Rows are points. Examples show where two turns around zero, p and q, send a point. Where does a point land after both, in the order given? Backwards means that the second turn is done in reverse. Each puzzle has new turns, and all numbers are rounded.

Turn p:
16.3; -22.7 -> 26.2; -9.7
-23.4; 2.2 -> -20.6; -11.2
7.2; 20.5 -> -5.5; 21.0
Turn q:
-23.1; 0.5 -> 2.5; 23.0
30.9; 2.7 -> 0.0; -31.0
-4.2; -12.6 -> -12.2; 5.3
23.5; 2.5 -> 0.4; -23.6
-27.1; 6.8 -> 9.2; 26.4
Where do these land?
q, then p: 10.3; -24.8 -> -16.7; -21.0
p, then q: 12.7; 5.8 -> 11.2; -8.3
p, then q: -23.0; 19.0 -> 5.5; 29.3

Turn p:
-32.1; 10.4; -38.1; -1.1 -> 19.8; -22.3; -19.0; -36.6
-6.2; 21.7; 16.8; -14.0 -> 25.5; 11.9; 13.0; 5.2
26.0; -6.6; 3.3; 0.5 -> -13.8; -5.7; 3.7; 22.2
21.4; -22.6; 0.7; 10.0 -> -29.8; -3.4; -1.4; 12.9
16.5; -7.2; 13.9; 20.1 -> -17.8; 14.1; -9.0; 18.0
-25.5; 4.3; 3.4; -15.5 -> 16.1; 5.4; 12.7; -21.7
Turn q:
19.3; 4.0; -7.1; -17.1 -> 7.9; -18.1; 13.1; 13.0
-23.3; -31.7; 4.2; 6.0 -> -28.5; -1.7; -17.3; -22.1
16.8; 10.0; 9.5; 3.5 -> 16.6; -1.1; -6.4; 12.9
17.0; 13.0; -25.9; -20.0 -> 12.1; -16.0; 32.8; 6.9
-24.1; -8.3; 9.3; 40.8 -> -1.5; 28.4; -27.4; -29.0
-5.7; 13.0; 10.1; -13.2 -> -6.6; 8.6; 5.1; 18.3
Where do these land?
q, then p: -21.2; 3.0; -14.6; -3.4 -> 17.0; 14.3; 13.1; -4.2
p, then q: -6.6; 0.4; 19.4; 1.6 -> 8.8; 12.5; 3.6; 13.3
q, then p backwards: -22.7; 20.1; -2.9; -6.5 -> 0.3; -10.8; 29.1; -1.7
q, then p: 1.6; 33.3; 16.1; -4.0 -> 7.5; 11.6; -27.8; 20.6
p, then q backwards: 18.3; -24.3; -8.4; 3.8 -> -10.3; -17.6; 5.7; -23.7
p, then q: 20.2; 3.3; 18.9; -17.3 -> 11.0; 14.6; -27.2; 1.9
q, then p: 10.3; -35.8; -28.5; 25.9 -> -10.7; -28.7; 43.7; -5.4

Turn p:
25.2; 7.6; 6.3; 10.0; 14.1; 13.8 -> 22.2; 1.2; -16.5; -12.2; 16.7; 5.0
9.3; -13.6; -15.8; -27.1; 12.8; -23.0 -> -21.1; -20.8; -3.4; -12.3; 3.7; -29.9
-3.9; 10.6; -3.2; 42.7; -7.6; 8.8 -> 3.7; 14.5; -6.1; -4.3; -3.8; 42.5
-22.9; -0.9; -0.7; -18.1; 20.7; -4.2 -> -2.2; -22.2; 26.7; 2.2; 3.1; -8.8
-13.3; -30.2; -0.6; -3.5; -3.1; -1.5 -> -5.8; -18.7; -3.0; 13.3; -23.0; -3.8
-5.3; 2.2; -17.0; -23.7; 5.9; 11.2 -> 5.3; -3.8; 17.0; -15.9; -9.1; -19.4
10.9; 24.2; 31.1; 19.7; -42.8; -5.1 -> -2.1; 49.7; -14.7; 29.4; 12.4; 14.3
Turn q:
2.3; -5.5; -6.0; 6.9; 27.2; -30.5 -> -6.1; 18.3; -5.7; -14.9; 31.8; -12.3
21.1; -33.7; 0.7; -6.2; -5.7; 8.7 -> -21.5; 12.2; -16.0; -1.4; -11.6; 26.9
-17.7; -26.3; 8.4; -2.1; -1.7; -22.6 -> -21.3; 4.1; -1.5; -31.6; -4.1; -10.3
-18.7; 20.5; -0.9; -11.2; -10.2; 30.2 -> 5.0; -22.7; 16.1; 25.5; -19.5; -9.1
-1.7; 11.2; 16.8; -3.4; -9.5; 3.7 -> 12.7; 1.7; 11.8; -0.8; -14.9; -1.0
-32.8; 11.0; 21.8; 21.7; 5.0; 18.6 -> 1.2; -22.7; 44.3; -5.6; 0.9; -1.3
25.2; 2.9; -8.5; -16.0; 13.0; 16.4 -> -2.2; 16.7; -8.8; 30.8; 1.5; 9.8
22.3; 19.9; -32.3; 10.4; -18.2; -24.4 -> 32.2; -7.7; -40.2; -2.0; 15.8; -2.6
Where do these land?
q, then p: 5.4; 14.4; -32.9; 7.7; -32.8; 8.3 -> -5.1; -11.2; -32.2; -21.6; -29.5; 0.0
p, then q: 6.8; 0.1; 31.8; -2.2; -7.4; -0.5 -> 10.9; -3.3; -0.2; -2.1; 29.4; 10.8
q, then p: 18.8; 2.0; 15.2; -20.4; 9.1; -4.8 -> -1.3; 25.8; 8.3; -6.6; 15.5; 9.4
q, then p backwards: 3.9; -31.0; 21.5; 16.6; 17.8; 5.7 -> -15.2; 28.1; -19.6; 19.4; -1.7; -16.7
p, then q: -21.5; -15.2; -25.3; -11.4; 10.7; 23.8 -> -1.1; 12.2; -10.9; -16.8; -38.2; 11.5
p, then q: -23.6; -0.8; -9.7; 18.8; 1.0; -38.9 -> -25.4; -27.2; 31.9; -2.8; -8.2; -6.5
q, then p backwards: 10.2; 30.5; -0.6; -9.2; 1.7; 6.5 -> -3.2; -2.3; 26.1; -8.8; -5.9; 18.8
